Each row is a point. To make a cloud, some directions were put in groups of two or more. Within a group, all points are equally far from the middle, so they leave a hole (a ring in 2 directions, a hollow ball in 3). The other directions are filled evenly. Then the cloud was stretched, turned, moved and blurred a little. Count the holes, and give their numbers of directions, smallest first.

Cloud (21 x 3):
array([[ 0.71,  1.31, -2.08],
       [ 0.30,  0.63, -2.57],
       [-0.55, -2.00, -2.42],
       [-1.11,  2.19, -0.14],
       [-1.50, -0.59,  0.88],
       [ 0.78, -1.47, -1.52],
       [-0.75, -0.25, -1.47],
       [ 0.88, -0.42, -0.73],
       [ 0.09, -2.58, -0.81],
       [-0.26,  2.08, -0.04],
       [ 1.31, -3.51, -0.83],
       [-0.72, -1.78,  0.00],
       [-0.57, -2.24,  0.24],
       [ 0.35,  1.44, -1.44],
       [ 0.27, -3.27, -1.27],
       [ 0.59, -0.96,  1.26],
       [ 2.17, -0.35,  0.27],
       [ 0.44, -0.05,  1.36],
       [-2.26, -1.03, -0.20],
       [-1.19, -1.00,  0.39],
       [-1.25,  2.12, -0.87]])
Holes: 0

Cloud (31 x 4):
array([[-0.14, -1.70,  0.48, -2.06],
       [-0.97,  0.42, -1.52,  0.01],
       [ 1.42,  0.22,  3.24, -0.56],
       [ 0.15, -0.59, -1.40, -1.56],
       [ 1.10, -1.55,  2.47,  0.74],
       [-2.33,  0.84,  0.56,  1.14],
       [-1.16,  0.60, -1.34,  0.46],
       [ 0.56,  0.19,  2.33, -2.09],
       [ 1.18, -0.46, -0.68, -2.50],
       [ 2.08,  1.43,  0.14,  0.39],
       [ 0.26,  2.02,  2.38,  1.37],
       [-0.41,  1.99,  1.88, -1.01],
       [-0.90,  2.03, -0.68, -1.08],
       [ 0.21,  0.51, -0.53,  1.85],
       [ 1.87,  1.67,  0.26,  0.77],
       [ 0.10, -0.95, -1.39, -1.23],
       [ 0.86, -2.04,  0.57,  0.41],
       [-0.57,  2.49,  0.46, -0.96],
       [ 1.06,  2.55,  0.52,  0.20],
       [-1.13,  1.13,  0.44,  2.27],
       [ 1.49, -0.04,  2.78, -1.60],
       [ 0.19,  2.65,  1.58, -0.10],
       [ 1.87,  1.80,  0.15,  0.34],
       [-0.99, -1.64,  1.28, -1.00],
       [-1.31,  2.01, -0.24, -1.03],
       [-0.43, -0.10, -1.67, -0.62],
       [ 0.31, -1.41,  0.48, -2.58],
       [-1.44,  2.05,  0.16, -0.98],
       [ 0.72,  2.63,  1.16,  0.66],
       [ 2.90, -0.17,  0.95, -1.05],
       [-0.52, -1.16,  2.46,  1.06]])
Holes: 2 (2, 2)

Cloud, 77 rows:
array([[ 0.00, -1.96, -2.14,  1.46,  1.01, -0.44,  0.61, -0.19],
       [-1.02,  1.15, -1.85, -1.55, -0.31,  1.31, -1.30, -0.90],
       [-0.72,  0.15,  0.79, -1.00, -0.45, -0.99,  0.78, -2.55],
       [ 0.42,  1.35,  1.32,  1.96, -0.22, -0.08, -0.37, -0.04],
       [-0.99,  0.12, -1.21, -2.97, -0.51,  0.29,  1.96, -0.05],
       [-0.65,  2.36, -1.12, -0.94, -0.13,  0.68,  3.25,  1.09],
       [-1.71, -2.92, -1.50,  1.50,  1.18, -2.38, -0.21, -0.83],
       [ 0.39, -1.18,  0.29, -0.57,  0.83, -1.33,  0.72, -0.33],
       [ 0.38, -1.79, -2.21,  1.27,  1.30,  1.29, -1.16, -0.54],
       [ 1.30,  1.73,  0.25, -0.43,  2.41, -0.71, -0.56, -1.15],
       [-0.50,  0.62, -2.31, -1.73,  2.24,  1.59, -1.19, -1.19],
       [-0.27,  0.33, -2.37, -1.50, -1.79, -0.95, -0.01,  1.55],
       [-2.31, -0.43, -0.93, -1.13,  2.96, -1.73,  2.37,  0.29],
       [-1.43,  2.13,  0.71,  1.30,  1.46, -0.70,  0.09, -0.16],
       [ 0.09,  0.15, -0.57, -1.18,  1.80,  0.05,  0.24, -2.64],
       [ 1.24, -0.21, -0.66,  1.39, -0.33,  1.62,  0.40,  1.18],
       [-0.46, -0.39,  0.61,  0.75, -1.72,  0.33, -0.67, -1.92],
       [ 0.04, -1.56,  1.23, -0.49,  0.44,  1.01,  1.18, -2.28],
       [ 1.05,  1.41,  2.36, -1.28, -0.16,  0.82,  3.06, -0.44],
       [-1.72, -0.02,  0.38,  0.98,  1.38,  2.00, -0.41, -2.56],
       [ 1.97,  0.58, -0.78,  0.89, -0.01,  0.57, -1.95, -2.24],
       [-4.23,  0.39, -1.47,  0.16, -0.12,  0.84, -1.80, -0.11],
       [-0.73,  0.18,  0.70, -0.11,  1.40,  0.61,  3.09, -0.95],
       [-2.53,  0.43,  1.60, -1.52,  0.72, -0.01,  0.05,  1.93],
       [-0.23,  1.52, -1.25,  0.94,  0.04,  2.48,  1.05, -0.78],
       [-0.51, -0.44,  0.55,  0.72,  2.53,  0.97,  1.59, -1.76],
       [ 0.06,  1.21, -0.02, -3.06, -1.68,  3.10,  1.41, -2.16],
       [ 1.41, -1.18,  1.71, -2.89, -0.78, -0.05,  1.09, -3.19],
       [ 1.14, -0.70, -1.76,  2.01, -0.29,  1.65, -0.47,  2.04],
       [ 0.45, -1.07, -1.53, -0.29, -1.38,  2.21, -1.04,  1.22],
       [-1.73,  0.11,  0.22,  1.45, -0.79, -0.43,  1.88, -2.04],
       [-0.80,  0.39, -2.08,  1.02, -0.58,  0.37, -0.46,  2.09],
       [ 1.27,  2.17, -1.11,  0.10,  2.33,  1.06, -1.34, -0.03],
       [-2.09, -0.95, -1.71,  1.28,  2.16,  1.72, -1.18, -0.64],
       [-2.28, -2.18, -0.27,  1.24,  0.91,  0.41,  1.32, -2.04],
       [ 1.44,  1.48, -1.30,  1.16, -0.25, -1.86,  0.25, -0.83],
       [-1.33,  1.99, -1.95, -0.78,  0.40, -0.15, -0.08,  0.32],
       [ 1.14,  0.43, -1.00, -1.48, -2.95,  3.70, -0.01, -3.46],
       [ 2.64, -0.06,  0.20, -0.95, -0.50,  2.11, -0.48, -0.44],
       [ 1.71,  0.44, -0.52, -0.46,  1.61,  0.39,  0.64,  1.23],
       [ 0.84,  1.37,  0.49,  0.47, -1.27,  3.27, -0.60, -2.16],
       [-0.04, -2.13, -1.94, -0.82,  1.77, -0.47, -1.29, -0.94],
       [ 1.00, -0.47,  0.82, -0.23, -0.79, -0.09,  0.10, -0.01],
       [-0.38,  0.26, -0.24,  0.64,  0.57, -0.86, -1.03, -0.60],
       [ 0.81, -0.37,  1.78,  0.69, -1.82,  0.93,  1.96, -2.28],
       [ 1.30,  0.12, -0.42,  3.17,  0.69, -1.24, -0.09,  0.07],
       [-0.30, -0.07, -0.24, -2.88, -0.39, -0.19, -0.43, -1.82],
       [-1.55,  0.44, -2.82, -0.71,  2.45, -0.62,  2.28,  0.22],
       [-0.28, -1.45, -0.13, -0.58,  0.33,  0.36,  1.41, -0.70],
       [ 0.36,  1.35,  0.40, -0.64,  3.15,  1.32,  1.14, -2.16],
       [ 1.58,  0.00,  0.05, -0.42,  0.17,  2.51,  0.03, -1.61],
       [ 2.16, -1.39,  2.67, -1.47, -1.93,  0.71, -0.73, -1.18],
       [-1.26, -0.15, -0.92,  0.82,  0.17, -0.51, -3.16, -0.72],
       [-3.33,  0.58, -1.09, -0.56,  1.03, -0.65, -0.49,  0.76],
       [-0.18,  0.36, -0.66,  1.02,  0.35, -0.27, -1.50,  0.47],
       [-1.01, -2.58,  2.40,  0.35,  0.99,  2.49,  1.17,  0.54],
       [-1.39, -0.47, -2.89,  1.75,  1.19, -1.22, -1.15,  0.73],
       [-1.87, -1.57,  1.76,  0.46, -0.29,  1.28,  2.14,  1.58],
       [ 0.71, -0.68, -1.91,  0.01,  2.86,  0.97,  2.26, -0.01],
       [ 0.68, -0.45, -0.47,  1.83, -1.54, -1.35,  0.42,  1.24],
       [ 1.50,  0.76, -1.27, -0.93,  2.60,  0.95,  1.63, -0.94],
       [-1.50,  2.89,  0.23, -1.52, -0.49,  0.38,  1.39, -1.01],
       [-1.08, -2.54, -0.33, -0.53, -0.07, -1.75,  1.47, -0.26],
       [-1.58,  2.17, -0.24,  0.98,  1.15,  1.33, -0.82, -1.87],
       [ 0.84,  1.35,  1.71, -2.04,  0.65,  0.46, -0.40, -0.53],
       [ 1.67, -0.13,  0.74,  0.24, -1.21,  0.42,  0.13,  1.66],
       [-0.71,  0.80, -0.62,  0.75, -0.48,  1.45, -0.76, -2.19],
       [-2.75,  1.51, -0.17, -1.19,  0.96, -1.68, -0.22, -1.26],
       [-1.39, -0.20,  1.46,  1.99,  0.45,  0.73, -1.47,  1.35],
       [ 1.93,  0.05, -0.06,  0.02, -0.81,  3.05,  2.14, -0.01],
       [-0.95, -0.79, -2.75, -1.19,  1.12,  1.63,  0.55, -0.33],
       [-1.81, -0.73,  1.49, -2.33,  0.70,  0.47,  3.16, -1.13],
       [ 3.27,  1.83, -0.79, -0.56,  0.08,  0.61,  1.09,  1.29],
       [ 0.57,  1.16,  1.58,  1.78, -1.73,  1.55,  0.58,  0.31],
       [-1.61, -0.42, -0.71, -0.03,  1.89, -1.65, -1.32,  1.09],
       [-0.99,  1.98, -0.49, -0.41,  1.85,  2.16, -1.52, -0.49],
       [-1.12,  1.94, -0.95, -1.73, -3.50,  1.80, -0.59, -1.04]])
Holes: 0

Cloud, 108 rows:
array([[-0.97,  0.12,  0.84,  1.76,  0.23, -1.22, -0.70,  0.61, -1.64],
       [-2.31, -0.08,  0.64,  0.46,  0.48,  0.61, -0.04,  0.89,  1.54],
       [-0.53, -0.41,  1.85, -1.58,  0.00,  0.01, -1.97, -0.37, -0.66],
       [-0.34, -1.37, -1.94,  2.51,  1.06, -0.77,  0.22, -2.21,  0.51],
       [-0.24,  1.75, -0.84,  0.50, -1.93,  1.67,  1.42,  1.95, -1.33],
       [-0.55,  1.64,  0.40, -0.58,  1.34,  1.09,  1.37,  0.27,  0.14],
       [-1.07,  1.14,  1.00,  0.31,  0.07,  0.17,  1.51,  3.31, -1.15],
       [ 0.52,  1.85,  2.36,  0.43, -0.91, -1.03,  1.60, -0.55,  0.71],
       [ 0.57,  1.15,  2.44,  0.70,  0.52, -1.89,  1.80, -0.98, -2.02],
       [-0.43, -1.38, -0.83,  2.20,  1.08, -0.34,  3.21,  0.35,  0.14],
       [ 0.09, -2.13,  1.61,  1.65,  0.36, -0.34,  0.64, -0.49,  1.48],
       [-0.06, -1.40,  1.69,  0.17, -1.38, -0.90,  0.50, -1.56, -3.72],
       [-0.74, -0.56,  0.51, -1.15, -2.73, -1.90,  0.99,  2.04,  0.00],
       [ 0.70,  0.42, -0.67, -1.84,  0.78, -2.50,  1.32, -1.31, -0.42],
       [-0.55, -0.83, -2.70,  0.51,  1.13, -0.05, -0.30, -2.22,  0.04],
       [-0.30, -0.90, -0.64,  2.10,  1.39,  0.46,  1.07, -0.28, -3.64],
       [-0.75, -0.59,  2.13, -1.19, -1.08, -2.38,  2.38,  0.79, -1.95],
       [-0.69, -0.36,  1.12,  3.32, -0.32, -0.83,  0.93,  0.42, -1.25],
       [-0.36, -3.09,  0.20,  0.97,  1.17, -1.83,  0.43,  0.82,  0.90],
       [-1.54,  0.91, -1.23, -0.17, -1.66, -1.11,  1.10,  1.75, -1.91],
       [-1.69, -0.61, -1.27,  0.63,  1.41,  1.84,  1.32, -1.88, -3.38],
       [ 0.32, -2.21, -0.96,  0.19,  0.67, -2.14,  0.32, -2.04, -0.77],
       [-1.15,  1.18, -1.79,  0.14,  0.99, -0.58,  1.97,  1.01,  1.59],
       [ 0.10,  1.71,  0.76,  0.86,  0.93,  0.15, -0.73, -3.30, -3.19],
       [-0.09, -1.95, -0.15, -0.36,  1.23, -1.91, -1.19, -0.53,  1.08],
       [ 0.64,  0.78,  1.01, -1.20, -1.02, -0.58, -1.21,  1.52, -0.77],
       [-0.11, -2.23,  0.53,  1.30, -2.28, -0.18,  2.25,  0.19, -0.97],
       [-1.71,  0.20,  1.65,  0.43,  2.10,  0.66,  1.36, -0.10, -1.02],
       [-0.63,  1.38, -1.60, -0.84,  0.74,  1.77,  2.39, -0.66, -3.99],
       [-1.15,  0.34, -0.63,  1.96, -0.73,  0.89,  0.41, -1.25, -3.17],
       [-1.77, -1.18, -1.51, -0.73, -0.45, -1.62,  3.86,  1.63, -1.59],
       [-1.24, -2.28,  1.26, -1.09, -0.04, -2.30,  0.41,  0.23,  0.28],
       [-2.48,  0.49,  1.11,  0.96, -1.20, -1.24,  2.84,  2.24,  0.33],
       [-2.70, -2.03,  0.74, -1.25, -1.08, -0.19,  0.67, -1.53, -0.85],
       [-1.16, -2.38,  0.97,  0.44,  1.93, -1.79,  1.15, -2.27, -1.41],
       [ 2.42,  1.47, -1.34,  0.76, -0.45,  0.07,  0.99, -0.07, -1.99],
       [ 1.06, -0.68,  0.40, -1.31, -1.22, -2.42, -0.83, -1.11,  0.87],
       [ 0.08, -1.71,  0.65,  1.18, -0.72, -1.02,  3.02,  1.85,  0.59],
       [ 0.99, -0.97,  0.65,  0.04,  2.35, -0.81, -0.59,  0.10, -0.72],
       [ 0.76, -0.08, -0.13,  0.83,  0.66,  1.74,  1.32,  0.72,  0.80],
       [ 0.72,  0.00, -1.69,  1.43,  0.80,  0.90, -0.23, -1.22, -2.72],
       [ 0.78,  0.30, -1.80, -0.63,  0.08,  1.10, -0.88, -0.67, -1.42],
       [-2.44,  0.48,  1.46,  0.89, -1.63,  0.42, -0.74,  0.65, -1.55],
       [ 0.63, -0.56, -1.27,  0.51, -0.05,  1.61,  0.57,  0.82, -1.52],
       [-0.23,  1.04,  1.52,  1.06,  2.34,  1.23,  1.42, -1.17, -2.03],
       [-1.34, -3.03, -1.08, -0.35,  0.92, -1.53,  0.41,  1.55,  0.09],
       [-0.75, -2.71,  2.18, -0.70,  0.93, -1.32,  1.03,  1.02,  0.17],
       [ 0.40,  2.20,  0.06, -0.44, -0.07,  0.81, -2.02, -1.73, -0.92],
       [-0.63,  0.68, -2.24, -0.59,  0.42,  1.28,  0.84,  0.89,  0.05],
       [-0.67, -0.49, -0.97,  1.38,  1.15,  0.88,  1.70, -1.77, -0.02],
       [ 2.51,  0.53, -1.36,  0.17,  1.07,  0.98,  0.24, -0.05, -1.05],
       [ 2.65,  0.89, -0.18, -0.08, -1.15, -0.61,  2.40, -0.44,  0.32],
       [-0.60,  1.38,  0.13, -1.73,  0.46, -0.23,  1.33,  0.97, -3.21],
       [-0.71,  0.73, -1.58,  0.35,  1.88,  1.35,  2.28, -1.92, -1.12],
       [ 1.53, -0.71, -0.18, -1.24,  0.52,  0.11, -0.14,  1.11, -0.82],
       [ 3.68,  0.78,  0.47,  0.59, -1.39, -0.28,  1.11, -1.80, -1.21],
       [-2.26,  0.40,  1.37,  0.09,  0.58,  0.01, -0.24, -0.67, -3.13],
       [ 1.10,  0.24, -1.38, -1.48, -0.07, -1.71,  1.91, -0.50, -0.12],
       [ 1.44,  1.03,  3.08,  0.55, -0.09, -0.07,  1.98, -0.05, -2.56],
       [-0.91, -1.92,  0.22,  0.78, -0.24,  0.24,  3.60,  1.39,  0.05],
       [ 1.11,  1.04,  2.89,  2.00, -1.19,  0.02,  0.77, -0.44, -0.54],
       [-0.57,  2.48, -1.33, -0.14, -1.11,  0.90,  1.78,  0.95, -2.42],
       [ 1.77,  3.04,  0.03,  0.70, -2.27,  0.71,  0.98, -0.67,  0.28],
       [ 1.55,  0.30, -0.64,  1.17,  1.05, -0.95,  0.23,  0.17, -2.45],
       [-0.65, -1.87, -1.63,  0.84, -1.52, -0.64,  2.84,  0.93, -0.91],
       [ 1.30, -0.72, -2.00,  1.91,  1.07, -1.49,  2.37, -1.74, -1.38],
       [ 0.08,  2.71, -2.24, -0.25,  1.41,  1.49,  0.37, -1.75, -1.98],
       [-1.95, -1.95, -0.08, -0.49,  2.09, -1.65,  1.61,  1.50, -0.60],
       [-1.19, -0.47, -0.52, -0.85, -1.81,  0.50,  1.91, -0.56,  0.14],
       [ 0.80, -0.94, -1.52, -1.50, -0.87, -0.79, -0.09, -0.75,  1.01],
       [-0.60,  1.63, -1.57, -1.85,  1.38,  0.53,  0.77, -0.57, -2.22],
       [ 0.75, -1.11,  0.94, -0.92,  2.03, -1.35, -0.16,  0.24,  0.45],
       [ 1.36, -0.43,  1.42,  0.60,  0.72, -2.80,  0.75, -1.00,  0.22],
       [-0.94,  0.09,  0.84,  0.01,  0.58,  0.92,  1.63,  2.86,  0.93],
       [ 0.84,  2.73,  1.52,  2.18, -0.71,  1.17,  0.06,  1.35,  0.85],
       [-0.08, -1.42,  1.57,  0.71, -0.59, -1.83,  1.25, -0.57, -3.03],
       [ 0.30,  0.16, -0.92,  1.63,  2.43, -0.87,  2.45,  0.98,  1.48],
       [-1.33, -0.09,  1.74, -0.39, -0.03,  0.18,  0.50,  0.15,  1.76],
       [-1.78, -3.14, -0.38, -0.97,  1.61, -1.61,  2.20,  0.91, -1.85],
       [-0.66, -1.94,  0.12,  0.93,  0.68,  0.68, -0.75, -1.72,  0.20],
       [ 1.47,  1.27, -0.15,  0.02,  1.49,  2.11,  1.41, -1.99, -1.65],
       [ 1.09, -0.78, -0.81,  1.15,  0.48, -2.15,  0.69, -2.77, -2.12],
       [ 0.29, -0.15,  0.33,  1.05,  0.49, -2.37,  0.23, -2.45, -2.36],
       [-1.56, -0.21,  0.54,  0.63,  0.27, -2.47,  0.68, -1.12, -0.52],
       [ 1.32,  3.77,  0.34,  0.91, -0.40,  0.30,  1.56,  0.93, -0.39],
       [ 2.02,  1.53,  1.05,  0.93,  1.00,  0.76,  1.97, -0.16, -2.55],
       [ 1.10,  1.87, -0.29, -1.74, -0.20,  0.80, -1.90, -0.31,  0.94],
       [ 1.09, -0.68, -0.58,  0.51,  2.53, -0.24, -0.01, -1.74, -3.39],
       [-0.47,  1.86, -0.98,  1.91, -0.62,  0.04,  2.47, -1.06, -0.14],
       [ 1.51,  0.75, -0.64,  1.60, -1.12, -0.66, -0.69, -2.95, -0.71],
       [-1.46, -1.28, -1.10,  0.76, -0.48, -1.53,  1.87,  0.04, -4.24],
       [ 0.06, -0.67, -0.37,  1.13,  0.89,  0.12,  0.17, -3.02,  0.47],
       [ 1.85, -0.36,  1.46,  1.18,  1.92, -0.14, -1.04,  0.38,  0.55],
       [ 0.75,  0.45, -0.11, -0.95,  2.08, -1.12,  0.59,  0.72,  1.21],
       [-1.16, -0.29,  0.51,  0.39, -0.22, -0.98, -0.65, -0.09, -2.91],
       [-0.32,  0.72,  0.06,  0.62, -3.23,  0.84,  2.36,  0.73, -0.91],
       [ 0.30, -1.10, -1.89,  0.60, -0.21, -1.42,  2.96,  0.26, -1.21],
       [-2.60, -3.30,  0.07,  0.69,  0.63, -2.58,  1.80,  0.77, -1.13],
       [-2.75,  1.00, -0.03,  0.06, -1.54, -1.18,  1.85,  2.78, -1.81],
       [ 1.34,  2.47,  1.68,  2.56,  0.01,  0.57,  0.14,  0.65,  0.36],
       [ 0.17, -0.47, -1.00,  0.62,  0.95, -2.78,  2.32,  0.84, -0.28],
       [ 2.94,  2.32, -0.34,  0.46,  0.46,  1.27,  1.45, -1.19, -2.43],
       [-2.48, -0.06, -2.47, -0.46,  0.35,  0.54,  1.63,  1.19,  0.19],
       [ 1.96,  1.10,  0.15,  0.70,  0.01, -1.90,  1.80,  0.64, -1.10],
       [ 0.60, -0.72,  1.59,  0.94, -0.02, -2.18,  1.41, -0.48, -2.15],
       [ 0.75, -1.13,  0.26, -2.35,  1.03, -0.43,  1.97,  0.42, -1.00],
       [ 0.92,  0.56, -1.12,  2.45,  0.41, -0.35,  2.47, -2.30, -0.94],
       [-0.33,  2.01,  0.91,  0.39, -2.00,  0.42,  1.67,  3.40, -0.26]])
Holes: 2 (2, 4)
